Each row of a before or after table is a point. The points were changed in one or more steps. Then noise was added and the rows were shuffled. The steps act on columns, c1 being the first. What was done? A step turns or swaps two columns, mirrors them in a line or flattens them onto one, adds a multiple of one to another, or multiplies or shifts one. Angles are multiples of 10 degrees, from the lower column toward the higher: turns from -170 to 170, lines from 10 to 170 but not 90. Use the fewest steps. Two steps may share a column if one is a turn and the other turns, adds or multiplies; they go together, in the order done. Otherwise the lowest column goes first.
In the rows, 128 means zero.

Before (12 x 3):
[[168 116 103]
 [111 116 104]
 [121  97  96]
 [128 190 125]
 [122 147  97]
 [133 213  94]
 [108 131 191]
 [177 175 106]
 [168 101 103]
 [139 109 113]
 [136 157 123]
 [163 109  96]]
After (12 x 3):
[[134  95  95]
 [130 110  96]
 [120 188 124]
 [132 102  86]
 [125 149  87]
 [114 209  83]
 [127 133 208]
 [133  98  85]
 [123 154 122]
 [131 108 107]
 [129 119  95]
 [122 165 100]]
Steps: flatten c1 and c2 onto the line at 100 degrees; multiply c3 by 1.3

Before (13 x 8):
[[154 141 116 101 106 165  92 166]
 [156 150  81  98  93 168 109 134]
 [ 90 106 137 135 101  80 146  81]
 [ 89 187 133 124  91 162 152 141]
 [ 46 117 111 121 110  93 138 110]
 [ 76 159 121 131 152  74 123  80]
 [150 146 121  76 126 131 138 166]
 [164 128  91  67  86 134 110 141]
 [130 160 123 161  85 147 124 131]
 [ 64  92 155 140 135 108 116  74]
 [152 151  92 100 104 112  91 200]
 [140 134  74 121 127 156 137 164]
 [ 70 109 122 106  95 131  95  71]]
After (13 x 8):
[[ 59  94 120 141 138 146 116  74]
 [ 65 115  73 120 167 135 138 110]
 [ 81 108  95 104 147 100  94  72]
 [ 93 188 113 124 125  77 153 142]
 [ 90 107 117 136 182 138 145  79]
 [155 141 130 101 115  86  92 166]
 [165 135  86 120 108 109 136 164]
 [176 128 115  66 150  92 111 141]
 [ 87 159  95 131 154 181 122  80]
 [167 151 110 101 156 121  91 199]
 [174 149 100  98 120  75 109 134]
 [133 161 125 162 140  82 124 131]
 [149 147 132  76 126 122 140 166]]
Steps: turn c1 and c3 by 30 degrees; turn c5 and c6 by 130 degrees

Before (14 x 12):
[[104 159  75 186 107 169 157  90 102 116 138  85]
 [114 152 134 174 104 177 168 113 102 112 130 131]
 [ 73  99 146 144 115 138 155  88 108 113 124 114]
 [166  94 102 180  74 172  99  78 152 160 108 134]
 [137  84 155 177 137 132 124  81  97 102  62  94]
 [169  88 120 176  95 121 177  75 120 105  59 125]
 [180 108  94 183 108 130 123  81 150 143 145 150]
 [151  97 156 145 136 140 182  87 119 141  82  98]
 [110 174  78 109 145 167 121 161 111 115 103 146]
 [133 138 148 140 100 119 169  55  85 114  89 104]
 [ 78 144  96 118 168 139 125 153 128 149  51 158]
 [141 123 112 176 137 117 103  95 119 180  83 183]
 [132 118  78 132 168 158 115  98 107 154  70 194]
 [108 123 102 153  93 155 154 132  77 139 146 109]]
After (14 x 12):
[[150  95 159  85 126 136 181 158 101 142 112  90]
 [116 151 135 123 124 176 172 153 129 113  81 128]
 [133 135 148  88 129 119 169 202  96 116 125 102]
 [ 76 145  96  54 123 139 122 111 146 151 153 157]
 [131 118  79  74 126 159 118 161 117 156 133 198]
 [164  99 100 101 127 171 100 140  80 157  83 132]
 [107 175  77 107 127 165 120 114 163 118 150 147]
 [172  89 122  48 129 118 179 166  95 104  89 121]
 [138 118 117  77 129 118 106 151 107 183  86 187]
 [137  84 159  55 130 132 129 171 107 100  86  96]
 [180 111  90 134 130 135 121 151  81 144  70 148]
 [108 122 101 142 125 156 152 152 154 141 100 113]
 [102 160  81 130 131 171 156 167 114 121  67  86]
 [ 66 100 149 121 130 138 151 163 106 114 113 112]]
Steps: turn c4 and c11 by -100 degrees; multiply c5 by 0; multiply c9 by 0.7; turn c8 and c9 by 130 degrees

Before (11 x 24):
[[156 119  74  80 178 153 138 188 121 141 134 118 151 154 117 114  94 165
  104  91 109 136 121 147]
 [200 102 142 151 132 133 135 168 124 152 123 190 173 124 126 140  79 108
   90 140  87  89  71 140]
 [163 102 215 127 123 141 123  98 114 133 141  68  99 123 152 107  62 149
  135 115  85 126 106 112]
 [144 104 145 120 131  48 100 151  87 160 121 147 120 170  70  54 113 115
   83 117 105 103 142 116]
 [132 118  63 132 134 159 132 153  92 123 150 125 193 144 167 176  88 135
  111 133 107 182 131 134]
 [121 133  95 112 141 167 123 116 144 136 170 165 147 151  83 127 155 159
  127 146 112 116 106 210]
 [153 119  25  94 188 112 126 136 128 108 117 167  72 119  77  99  94 189
  171 176 111 164  72 150]
 [116 125 103  88 107 185 127 173 129 127 120 121 130 154 125 135 169  95
  153 136 147 118 149 102]
 [164 119  99  84 105 104 116 154 111 106 115  98  87 137 191 124 164 121
  115 128 116 145 116 147]
 [ 85 147 176  94 122  89 163  87  88  74 156 179 101 123  91 137 149 120
  160 107 127 129 153 123]
 [118 118  50 104 131  97 186 178  97 125 147 154 162 142 159 101  78 143
  181 119  90 127 137 124]]
After (11 x 24):
[[121 127  45 100 131  98 181 176  96 126 145 149 160 140 156 148  72 139
  176 116  93 126 143 100]
 [156 123  75  76 178 147 141 189 121 143 133 114 145 163 120 121  96 166
  103  90 110 132 124  98]
 [ 92 149 182  90 121  87 163  84  93  81 155 178  95 123  92 129 149 121
  156 106 128 133 154 138]
 [116 115 102  87 106 184 130 173 129 126 124 124 136 160 123 139 167  93
  155 140 147 119 152 164]
 [144 109 144 119 128  44 100 148  88 153 122 146 114 172  74 185 109 112
   89 113 101 103 146  64]
 [138 122  65 143 128 163 133 156  94 122 146 125 197 141 169  95  90 128
  103 131 105 185 125 174]
 [201 108 140 145 130 135 131 170 123 152 120 189 170 122 123 110  73 105
   83 136  89  86  72 126]
 [163 117  94  83 100 109 116 155 107 106 116  99  79 137 194 116 165 127
  116 131 122 139 116 106]
 [118 130  91 114 142 171 123 115 150 136 172 166 155 145  89  69 157 160
  128 142 112 119 109  56]
 [165 113 216 126 125 144 126  96 113 133 138  72  98 129 151 151  54 150
  128 120  86 125 102 120]
 [151 123  26  89 188 111 126 138 129 108 121 167  75 122  80 135  94 185
  172 180 110 167  75  83]]
Steps: turn c2 and c17 by 10 degrees; turn c16 and c24 by 130 degrees; multiply c24 by 1.3

Before (12 x 64):
[[122 135 138 120 137 115 143 132 149  58 107 122 129 112 149 128 133 114
  138 126 107 137 126 138 121 121 121 109 149 123  99 147 132 119 143 124
  130  97 119 116  96 130 123 103 123 164 114 124 117 149 107 124  92 109
  134 149 157 113 145 132 133 121   7  90]
 [130 156 120 175 130 114 129 127 147 144 134 144 126 125 145 109 133 137
  124 149 131 139 124 148 129 116 110  99 116 105 119 138 133 115 151 129
  133 153 114 129 126 118 125 149 113 121 132 170 112 131 117 140 135 122
  136 122 109 113 137 127 107 139 142 132]
 [129 137 142 129 136 137 115 118 156 140 106 122 136 123 116 136 145 132
  121 123 143 136 107 139 129 120 147 137 109 119 153 128 126 115 126 110
  126 139 115 124 126 149 115 134 148 109 121 115  99 134 151 125 143 120
  127 107 106 120 145 141 100 122 132 124]
 [122 159 133 128 135 127 113 137 115 125 175 137 126 122 127 123 139 143
  136 111 117 129 135 136 127 121 123 134 114 110 107 122 129 119 148 127
  118 157 146 112 129 145 134 186 122 172 128 121  99 112 123 137 143 112
  132 130 141 129 134 151 135 121 141 108]
 [168 137 124 126 146 157 113 127 147 145 127 109 144 128 109 139 149 134
  126 115 116 111 117 149 119 116 112 135 140  98 105 146 135 131 119 100
  126 121 116 131 108 131 126 100 153 121 137 137 120 110 152 111 109 109
  121 108 151 124 124 120 120 117 136 135]
 [142 150 121 119  71 141 138 131 141 149 111 106 133 105 118 121 116 138
  122 115 123 134 124 136 127 149 138 110 187 146  98 139 132 139 121 116
  118 135 115 127 128 139 113 101 121 112 134 122 125 152 108 141 130 106
  122 128 155 120 139 143 115 130 119 121]
 [157 157 158 135 145 132 133 128  98 138 106 114 117  76 122  93 118 117
  140 115 113  82 135 137  91 127 131 140 106 145  99 151 124 190 120 114
  153  88 117 110 118 128 120 133 116 132 135 153 105 120 123 137 130 125
  109 102 145 119 143 123 139 115 132 147]
 [148 157 135 123 123 119 118 136 158 152 117 117 144 106 144 141 145 120
  141 136 105 133 120 144 122 151 157 124 146 105 178 113 128 120 128 118
  131 122 112 119 130 147 136 116 162 126 130 117 116 117 148 109 150 122
  128 148 140 125 143 126 134 137 137 128]
 [157 152 123 127 117 114 111 106 141 141 103 142 128 106 107 112 141 130
  125 163 129 135 134 155 119 135 110 128 107  98  93 119 135 111 143 112
  122 145 123 129 124 145 144 153 114 115 130 137  86 121 105 132 156 104
  117 162 124 113 136 142 121 122 131 139]
 [122  72 130 122 123 124 124 133 144 149 105 107 124 122 125 106 148  98
  136 153 117 129 128 139 139 129 111 115 112 137 108 137 125 178 117 127
  125 133 154 128  49 145 126 146 122 154 126 139 122 111 106 141 150 106
  124 153  71  79 139  82 123 195 128 134]
 [128 136 120 122 146 123 116 114 138 126 120 128 141 105 112 100 134 134
  138 112 130 119 135 139 122 118 110  78 125 104  95 137 117 149 160 129
  129 148 123 128 123 140 125 136 143 116 129 126 103 111 108 126 155 105
  110 120 141 117 139 102 133 114 116 143]
 [139 114 147 121 145 115 124 101 158 141 106 108 101 118 114 116 140 118
  130 138 113 139 125 141 112 146 141 132 112 107  92 140  79 113 121 120
  129 152 140 115 111 123 132 100 126 114 136 120 111 117 121 128 142 104
  110 147 144  96 129 147 140 117 138  78]]
After (12 x 64):
[[128  74 130 120 123 130 121 136 146 147 102 110 123 121 133 107 147  99
  135 153 119 130 128 138 139 130 108 116 109 146 108 138 123 181 115 125
  126 131 155 135  51 146 126 146 121 155 126 137 123 111 106 140 149 103
  122 155  71  78 139  82 134 195 127 134]
 [127 140 120 120 149 126 118 116 136 128 119 129 140 105 132 100 134 131
  139 113 131 119 134 142 126 147 112  78 127 116  97 136 115 147 161 115
  127 151 125 129 123 140 127 131 129 118 130 125 103 109 108 127 154 103
  111 121 143 116 140 102 114 115 117 145]
 [142 135 124 127 149  96 113 130 150 142 128 110 141 129 176 140 148 135
  126 117 116 113 118 149 118 112 115 133 142 104 104 146 133 131 117 135
  128 122 116  88 108 132 127  98 117 121 137 138 123 110 153 110 111 109
  121 109 152 126 122 120 104 118 136 134]
 [115 135 139 122 135 134 145 130 150  58 110 122 127 111 127 127 133 114
  137 130 106 136 125 138 121 151 122 108 150 132  99 148 131 118 142 150
  130  93 117 130  96 132 123 104 134 163 113 127 119 151 106 125  94 112
  135 148 154 112 147 130 132 121   6  90]
 [123 138 141 129 135 118 116 119 157 143 103 120 135 120 156 135 144 132
  121 122 141 135 107 143 127 133 146 138 111 132 154 128 125 114 124 130
  129 139 115 129 128 149 116 137  96 110 121 116  99 134 151 125 144 120
  127 108 105 118 144 143 111 123 132 124]
 [121 157 157 134 144 126 133 130  99 137 107 116 115  77 154  91 118 119
  139 115 112  83 136 139  89 125 132 140 106 157  97 147 122 192 119 134
  151  85 119  95 118 126 122 135 144 133 139 155 106 120 125 141 128 124
  107 101 147 116 143 124 137 114 132 148]
 [129 158 116 178 128 131 128 130 146 142 135 143 128 124 120 109 133 135
  126 147 134 141 122 150 130 157 107  99 115 115 116 141 135 114 150 141
  136 150 113 126 127 116 126 149 113 117 129 170 111 129 115 142 135 125
  140 123 108 112 137 131 146 140 144 131]
 [135 154 122 126 117 143 112 107 140 138 102 139 127 104 159 113 142 129
  126 161 128 135 134 155 120 138 109 128 103 110  92 117 136 113 145 122
  124 147 124  97 126 146 143 153 126 117 132 136  86 120 106 133 154 103
  118 161 126 114 134 143 142 124 134 140]
 [114 113 149 122 148 149 125 100 158 141 104 109  98 119 144 117 141 118
  131 140 112 135 127 143 113 120 141 133 113 119  91 141  81 113 116 122
  129 151 137 115 113 125 133 103 144 115 137 118 108 115 122 129 142 104
  108 145 143  96 128 144 128 118 136  80]
 [122 154 137 121 125 150 115 137 159 153 116 115 143 104 132 143 145 121
  141 136 105 132 121 145 124 109 158 123 144 113 180 111 127 121 130 148
  131 123 111 107 125 145 136 114 129 126 132 117 113 117 147 109 151 120
  130 147 139 127 144 126  93 137 138 128]
 [109 158 135 130 135 123 112 137 114 126 177 133 126 124 131 125 139 144
  136 110 114 127 134 134 125 139 121 131 115 121 106 125 129 120 150 128
  118 156 146 131 130 143 132 185 135 171 126 118 100 111 121 138 144 113
  132 132 140 129 133 151 132 122 142 107]
 [129 150 120 119  69 133 137 131 141 151 111 103 134 103 151 120 115 135
  121 114 121 133 126 136 128  89 137 112 186 156  97 139 132 140 123 130
  119 135 114 115 130 143 112 101 117 109 133 122 125 148 109 143 132 105
  121 127 154 119 139 143 135 132 118 124]]
Steps: turn c1 and c40 by -80 degrees; turn c6 and c26 by -140 degrees; multiply c26 by 1.6; multiply c36 by 1.6; turn c15 and c36 by 120 degrees; shift c30 by 10; turn c45 and c61 by -100 degrees

Before (11 x 64):
[[146 149 127 101 145 139 133 134 111 115 129 121  90 141 132 128 124 142
  136 120 122  98 149 128 126 161  91 116 130 116  90 120 118 105 120 150
  110 130 144 144 136 145 138 106  85 109 117 131 155 110 170 101 110  96
  158 118 148 101 118 141  76 166 116 110]
 [145 125 123 141 139 141 120 129 119 114 130 129 133 151 141 112 118 127
  145 163 131 137 113 113 112 122 154 135  12 153 133 122 139 115 143 151
  130 113 160 108 141 111 151  97 147 127 118 133 112 100 114 126 135 106
  142 119 142 128  91 131 108 125 131 135]
 [150 133 124 137 149 134 142 138 116 114 121  97 104 145 133 168 128 106
  135 148 139 128 145 107 112 137 145 118 130 116 123 104 124  90 136 131
  130 136 109 121 106 151 122 127 148 156 121 140 112 149 129 132 146 141
  143 130 131 115 110 143 135 119 129 111]
 [ 95 159 141 147 136 138 150 153 130 116 136 144 136 146 112 109 136 135
  126 149 127 151 145 163 138 144 143 139 127 137 151 172 132 145 117 148
  128 135 141 109 149 157 147 105 128 110 119 143 116 138 128 115 130 121
  152 112 141  98 126 149 147 115  98 117]
 [132 151 160 129 131 118 125 142 105 156 123 127 135 144 116 110 142 135
  158 131 116  89 113 112 127 130 146 149 115 151 131 103 164  96 115 138
  110 134 125 123 146  50 117 103 145 128 120 132 121 136 249 109 146 110
  146 151 152 127 111 140 153 145 128 111]
 [125 153 136 130 147 113 123 158 144 129 133 106 129 153 111 116 144 142
  126 121 145 140 108 146 132 115 132 139 128 127 158 133 114 113 124  79
  113 130 155 106 124 159 113 117 143 121 130 129 118 101 119 129 138 140
  107 134 106 114 118 154 144 148 129 126]
 [135  91 186 128 128 133 123 131 127 146 143 149  78 141 111 113 116 122
  126 143  69 132 150 145 133 115 110 111 129 116 144 129 112  91 115 145
  116 120 145 107 134 129 127 119 138 115 126 158 120 150 126 133 125  91
  140 132 150 127  94 113 125 122 130 109]
 [152 158 125 110 146 119 120 137 107 120 118  96 131 124 183 125 148 135
  138 131 136 143 148 135 123 118 130 148 130 148  73 112 128  98 122 105
  118 135 133 123 144 157 112 115 145 143 125 134 118  92 113 125 138 139
   93 166 152 110 122 138  86 115 108 128]
 [126 117 123 134 131 141 172 138 109 114 123 164 123 155 113 107 138  85
  129 172 142 153 130 118 134 138 135 111 111 120 153 120 150 158 113 106
  116 130 149 107 134 112 129 119 148 116 130 134 127 146 139 127  87 133
  157 118 122 100 126 150 152 113 132 128]
 [153 149 134 127 143 128 148 133 138 115 136 113 136  97 122 152 109 144
  127 120 133 151 150 113 112 152 153 140 118 118 152 110 138 105 114 132
  136 133  83 144  94 121 155 115 136 140 120 129 143  91 114 123 135 125
  128 134 151 117 122 148 153 116 133 128]
 [147 160 129 137 140 129 150 146 122 131 124 102 135 142 168 149 101 138
  151 126 132 153 137 158 195 115 153  83 128 137 146 152 113 113 114 146
  136 120 151 149  95 149 118 123 103 111 164 142 138  96 115 115 124 106
  147 157 139 142 125 148 143 127 115 141]]
After (11 x 64):
[[153 158 123 110 148 121 122 134 108 120 120  97 134 125 180 122 147 134
  137 129 136 141 143 136 121 118 132 149 131 139  72 110 130 112 120 104
  119 136 132 123 146 157 142 141 144 145 125 139 118  94 128 123 141 138
   91 164 151 100 123 138  87 113 107 134]
 [125 155 137 131 132 114 119 158 144 129 134 108 128 152 108 114 143 143
  128 119 146 139 131 146 130 113 133 139 130 128 156 133 112 113 124  82
  114 133 156 108 125 158 140 136 145 119 131 126 120 100 125 129 138 142
  108 134 110 113 118 154 147 148 129 138]
 [130 153 162 127 120 116 124 142 106 154 124 127 134 144 114 112 141 137
  157 131 117  87 121 113 130 132 143 146 119 143 130 104 164 124 115 139
  113 131 125 124 147  48  81 140 143 130 121 142 119 134  25 106 145 111
  147 150 153  98 109 139 151 145 127 159]
 [143 126 123 141 128 142 121 127 116 115 130 133 135 152 137 112 119 129
  146 166 134 139 128 112 109 125 155 132  14 145 131 122 138 128 143 151
  131 115 161 108 141 112 121 158 151 127 120 144 113 102 158 124 135 105
  142 117 144 114  91 128 109 121 131 137]
 [136  95 186 127 137 132 122 130 129 149 143 151  79 139 113 115 117 119
  128 144  68 132 137 143 131 115 109 111 132 136 143 127 111 126 118 143
  117 120 146 109 134 130 128 125 143 119 124 132 117 151 128 135 124  91
  137 132 150  93  95 115 127 122 133 151]
 [153 149 134 129 146 129 146 132 140 114 137 112 135  97 125 153 110 143
  127 120 131 148 145 116 110 151 152 141 116 123 150 108 140 112 114 133
  136 134  84 144  94 121 118 140 133 141 119 120 143  89 159 121 134 123
  127 136 155 106 122 148 154 114 133 135]
 [148 133 123 132 150 134 142 140 120 118 123  99 104 145 130 168 130 105
  132 147 135 130 146 106 110 134 146 116 132 128 120 104 126 116 135 133
  129 138 106 122 103 152 131 121 151 154 121 127 110 147 122 131 150 139
  140 129 130  91 110 144 134 114 128 142]
 [127 114 121 135 132 142 169 140 112 113 125 165 125 153 114 109 140  87
  130 170 141 152 130 117 132 137 131 113 112 124 157 120 150  99 111 105
  118 129 149 109 138 107 127 136 149 114 130 126 128 152 121 131  88 129
  156 115 125 159 122 150 153 114 129 135]
 [ 96 156 142 150 139 140 150 150 129 118 136 143 136 148 113 105 138 139
  125 148 128 151 138 162 134 148 143 140 125 141 154 168 135  97 116 150
  127 136 142 109 147 160 120 143 129 109 118 140 117 136 138 116 133 123
  153 109 141 144 125 144 146 114  99 148]
 [147 160 128 133 140 132 151 144 125 133 125  99 134 142 168 148  99 141
  152 124 132 151 137 155 192 118 151  84 126 145 146 150 113 144 111 145
  135 118 151 149  95 145 136 142 103 108 159 137 139  95 131 116 123 108
  147 155 139 110 125 148 143 128 118 117]
 [147 145 129  97 150 139 134 137 110 115 127 123  90 143 129 126 125 141
  137 121 122  97 145 127 127 161  91 115 132 118  92 118 117  99 118 148
  111 128 146 141 134 145 102 140  81 112 115 123 156 108 101 100 110 101
  158 118 149 108 119 139  79 164 120 157]]
Steps: flatten c5 and c23 onto the line at 40 degrees; flatten c30 and c48 onto the line at 40 degrees; swap c34 and c58; turn c43 and c51 by 140 degrees; multiply c43 by 0.7; turn c44 and c64 by -150 degrees
